Every row gives one point. The points of each table are mixes of a few directions, plus a little noise. How many directions does each table use, and how many do they share? Where both have some left over, give the other angles between the two spaces (their principal angles), to ten degrees, smallest first.
In the rows, zero is written as 128.

First, 4 rows:
[[212 129]
 [ 66 127]
 [ 99 128]
 [135 128]]
Second, 4 rows:
[[115 105]
 [110  97]
 [112  99]
 [174 211]]
Directions: first 1, second 1, shared 0; angles 60

First, 9 rows:
[[106 103 136 116  96 142]
 [100  97 138 113  88 145]
 [142 109 128 115 126 173]
 [156 157 118 142 167 114]
 [225 165 104 139 220 179]
 [ 91  72 144  99  65 173]
 [149 190 114 162 182  56]
 [ 91  92 141 111  78 143]
 [ 93 168 129 156 129  27]]
Second, 8 rows:
[[102 128 133 131 110  99]
 [235 128 107 116 204 248]
 [136 128 126 127 134 137]
 [141 128 126 127 137 142]
 [189 128 116 121 171 196]
 [ 61 128 141 135  80  53]
 [ 68 128 140 135  86  61]
 [ 91 128 135 132 102  88]]
Directions: first 2, second 1, shared 1

First, 10 rows:
[[  7 100 130 121 147 140 138 108 200]
 [155 144 128  44 125 146 167 137 176]
 [107 155 138 156 141 115 121 133 122]
 [141 153 111 100 119 145 143 157 132]
 [110 152 145 147 160 118 143 128 139]
 [164 129 159 164 153  99 126 104 105]
 [ 71 113 120  87  58 119  71 114 148]
 [175  81 128 161 110 117  99 103  79]
 [207 124 103 129 149 160 171 157  97]
 [144 128 118 171 115 122 101 137  80]]
Second, 9 rows:
[[109 158 117 138 158 146 159 157 138]
 [103 103 158 127  85  86  65  80 129]
 [129 155 109 197 161 139 140 166  84]
 [142  89 110 179 163 149 152 130 103]
 [135 145  72 135 128 177 154 189 105]
 [106 136 136  41  71 119 101 115 174]
 [180 128 166 116 142 100 134  97 130]
 [121 120 125 148 165 141 159 131 136]
 [127 117 158  71  79  95  87  87 154]]
Directions: first 5, second 5, shared 5

First, 8 rows:
[[150 135 134 107 153 124 138 119 104 137 135 105 105 132]
 [113 194 142 155 114 140  91 134 132 118 126 168 128 117]
 [161 120 174 146 100 117 110 147  98 124 111 107 126 134]
 [127 107 121 123 129 125 139 127 132 130 128 121 132 130]
 [149 141 159 137 116 124 113 137 104 127 120 119 120 130]
 [136 113 137 132 118 123 127 134 124 127 122 119 131 131]
 [ 64  63   7  65 198 140 207  83 199 144 165 134 142 125]
 [123 150 150 159  96 130 100 144 130 118 116 150 140 123]]
Second (10 x 14):
[[119 127 152 150 108 147 100 147 110 129 148 133 116 142]
 [154 130  63  68 183  75 204  75 179 126  73 114 160  90]
 [127 128 130 130 126 130 125 130 126 128 130 129 127 130]
 [125 127 136 135 122 134 119 134 122 128 135 130 124 133]
 [137 129 106 108 146 110 153 111 145 127 110 123 138 115]
 [101 126 195 190  72 182  50 182  75 130 185 143  95 167]
 [113 127 166 164  96 159  83 159  98 129 160 136 109 151]
 [139 129 100 102 151 106 161 105 150 127 105 122 142 112]
 [127 128 131 131 125 130 124 130 126 128 131 129 126 130]
 [139 129 100 102 152 105 160 105 150 127 104 122 142 111]]
Directions: first 3, second 1, shared 0; angles 50

First, 9 rows:
[[121 126 118 130 150 134 128 127 125 122 130 132 143 131 125 131 130 124
  133 141 137 127 137 125]
 [123 127 121 129 143 132 128 127 126 124 130 131 139 130 126 130 129 125
  131 137 134 127 134 126]
 [166 140 181 120   7  96 126 134 147 159 115 105  44 112 142 111 117 149
  101  58  82 132  80 145]
 [140 132 144 125  91 118 127 130 134 138 124 121 102 123 132 123 125 134
  120 107 114 129 113 133]
 [131 129 132 127 119 126 128 129 129 130 127 126 122 127 129 127 127 129
  126 123 125 128 125 129]
 [100 119  89 134 216 151 130 123 114 105 137 144 189 140 118 141 136 113
  148 179 162 125 163 116]
 [130 129 130 128 123 126 128 128 129 129 127 127 124 127 129 127 127 129
  127 125 126 128 126 129]
 [132 129 134 127 114 124 128 129 130 132 127 125 118 126 130 126 127 130
  125 120 123 129 123 130]
 [109 122 101 132 188 144 129 125 119 112 134 139 170 136 121 137 134 117
  142 163 151 126 152 120]]
Second:
[[106 147 143 134 141 135 127 132 129 111 106 133 110 133 111 122 126 129
  136 141 138 127 138 129]
 [158  90  48  94  93 116 117 103 115 178 156  60 180  95 182 156 106 123
  113  35  91 103  73  84]
 [104 157 110 136 144 132 117 127 127 123 104  94 123 122 123 132 106 137
  129 115 133 116 120  98]
 [134 102 161 111 113 132 144 128 126 118 136 173 119 136 122 119 156 111
  138 143 125 136 142 169]
 [111 140 142 130 136 134 129 131 129 114 112 137 114 132 115 122 129 127
  135 138 135 128 136 134]
 [145 120 136 135 127 123 131 133 132 133 144 143 132 132 130 127 136 130
  122 144 130 139 134 138]
 [122 139 139 137 137 130 128 133 131 120 121 135 119 133 118 124 129 131
  129 144 136 132 137 131]
 [144 129 146 147 134 123 131 138 135 128 144 150 127 138 123 123 137 134
  122 163 137 145 143 141]]
Directions: first 1, second 3, shared 0; angles 70

First:
[[112  79 104 123 150 115  98  67 101  89 127 133 105 161 118 152  56 132
   63  68 119  63  96 125  24 133 174 174 114 151 192 176]
 [145 183 149 138 112 150 154 192 161 165 132 115 146 103 136 104 202 123
  190 199 128 195 166 134 223 120  84  85 146 103  66  85]
 [149 131 150 101  90 106 141 158 124 156 121 160 168  75 135 109 185 122
  202 153 143 193 135 108 226 124  86  86 130 127  69  76]
 [129 120 115 132 142 139 108 115 130 111 133 118 115 149 118 135 113 125
  109 132 106 118 132 129  83 126 143 145 131 135 151 149]
 [169  74 127  70  90  91  82 115 100 117 124 183 171  83 110 120 165 109
  202 144 102 203 127  79 157 118 105 110 127 165 103  96]
 [ 99 169 130 170 155 154 164 139 149 138 131  88  98 159 143 132 103 142
   76 117 149  75 129 164 112 136 143 138 128 100 143 149]
 [109 111 118 135 143 122 127  97 115 113 126 125 111 148 130 142  80 135
   79  84 138  75 105 135  75 135 156 153 117 133 165 156]
 [136 157 127 144 137 156 124 152 153 132 135 104 121 141 122 122 153 123
  138 173 106 151 155 137 132 122 119 123 142 118 119 127]
 [104 128 131 138 134 119 152 115 119 131 123 126 118 133 142 135  95 140
   92  84 160  80 106 141 119 137 142 137 116 120 142 139]]
Second (9 x 32):
[[115 117 113 106 114  81  93 116 117 137 121 130 157 139 131 130 105 150
   99  60 177  92  94 112 159 143 123 127 103 127 111 127]
 [153  81 117 151 167  92  80 146 110 123 170 211 116  88 151  79 130 121
  139  95 102 111 110 101 110 139  87 112  81  89 103  89]
 [158 120 126 141 170 138 125 149 138 121 136 125 124 126 131 130 125  97
  101 125 101 122 128 120 120 126 104 111 124  93 113 103]
 [ 71 178 122 149 123 150  72  87 129 145  83  75 119  48 110 105 115 132
  168  58 123  80  69 132 107 152  94 116 153 148 116 105]
 [ 98 123 127 106  59  55  90  72  95 158 121 151 161  98 139 113 125 155
  155  63 182 112  75 126 137 137 131 146 110 186 132 133]
 [118 153 133 131 139 207 202 178 161  99 134 101  92 211 112 154 143 160
  125 249 116 172 222 152 139 114 186 145 156 113 158 187]
 [191 130 140 157 156 134 166 162 153 137 174 129 120 176 150 137 154  83
   87 197  93 163 169 152 104 100 127 132 127 105 137 125]
 [123  99 138  77  98 124 153 101 104 111  90 132 151 112 110 160 115 127
  145 116 143 147 119 109 152 125 148 125 143 157 137 130]
 [126 151 137 133 127 171 169 140 146 122 124  99 113 155 119 146 140 128
  132 189 114 155 166 148 123 116 152 136 154 134 147 151]]
Directions: first 3, second 6, shared 1; angles 50, 90

First, 11 rows:
[[ 69 113 147 113 188  46 116 117 126 109 124 142  95 128 122  73 114 140
   69 101 141 146  72 104 102 103 154 109 105 104 178 134]
 [199 145 121 152  33 249 136 144 159 142 117 108 173 132 117 208 134 102
  215 153 112 114 199 136 167 187 101 174 166 178  62 112]
 [119 125 131 126 136 116 126 126 128 125 127 130 124 128 126 120 126 130
  119 124 130 131 119 124 124 125 132 126 125 126 135 128]
 [161 137 108 134 106 162 138 133 114 143 139 122 143 128 141 151 142 128
  153 147 121 113 157 153 138 126 110 126 135 129 103 130]
 [116 126 115 119 164  88 133 123  97 133 144 134 116 125 147 101 137 143
   99 131 131 122 112 146 115  92 128  99 112  99 144 139]
 [100 120 146 124 143 103 118 125 144 114 116 134 116 129 114 110 114 126
  110 110 134 142 104 104 120 134 144 133 123 130 148 125]
 [ 80 114 161 122 153  85 110 122 158 103 107 137 107 130 103  98 104 124
   96  97 138 153  87  85 115 140 156 138 121 133 163 122]
 [170 141  77 125 141 131 154 129  59 162 171 124 139 123 176 132 166 150
  132 166 119  94 157 196 129  74  97  84 117  90 107 146]
 [132 127 160 142  74 182 113 135 190 111  94 121 141 133  88 164 104 100
  166 113 127 145 141  83 145 193 138 180 153 178 111 108]
 [ 82 117 136 114 184  54 122 118 114 116 131 140 100 126 131  79 121 142
   74 110 138 139  82 119 105  96 147 103 106 100 170 137]
 [181 142 104 139  84 191 141 136 118 149 139 117 155 128 141 171 146 124
  174 156 117 108 176 158 148 138 102 134 144 139  86 127]]
Second:
[[ 91 118 145 119 130 114 126 114 134 121 115 123 125 132 125 129 109 137
  125 114 124 138  93  98 126 144 152 113 120 132 115 116]
 [164 141 112 137 123 132 126 137 127 135 137 129 137 123 127 117 147 118
  128 143 132 114 158 155 127 111 103 145 137 118 142 140]
 [156 142 116 134 119 119 121 129 133 134 131 124 144 123 121 105 145 117
  125 142 131 112 148 148 122 113 105 146 138 113 142 137]
 [198 127  90 145 158 240 162 193  73 138 177 172  80 128 172 220 150 126
  155 136 134 143 219 195 161 110 100 127 130 171 134 152]
 [157 160 121 134  91  47  95  97 171 137 109  95 191 116  89  23 156 104
  108 157 134  82 125 138  98 103  90 171 149  69 158 136]
 [114 123 134 125 129 125 128 123 129 125 124 127 125 130 128 131 121 132
  127 122 126 133 115 117 128 135 137 122 124 131 123 124]
 [158 123 110 136 148 195 150 164  95 131 155 155  95 129 156 189 134 131
  144 128 130 142 173 160 149 123 120 121 126 158 126 138]
 [ 98 127 143 121 117  88 116 105 147 123 110 112 144 129 113  97 118 130
  119 123 126 125  92 100 117 137 141 126 126 115 124 118]
 [ 48 120 170 108 107  36 101  70 173 115  82  92 160 131  93  62  97 136
  106 111 121 126  34  55 102 154 167 117 120 101 114 101]
 [ 96 102 138 121 157 185 153 148  97 119 139 152  80 138 157 208 102 149
  143 103 123 166 121 113 150 151 163  92 110 174 102 118]]
Directions: first 2, second 2, shared 0; angles 40, 80
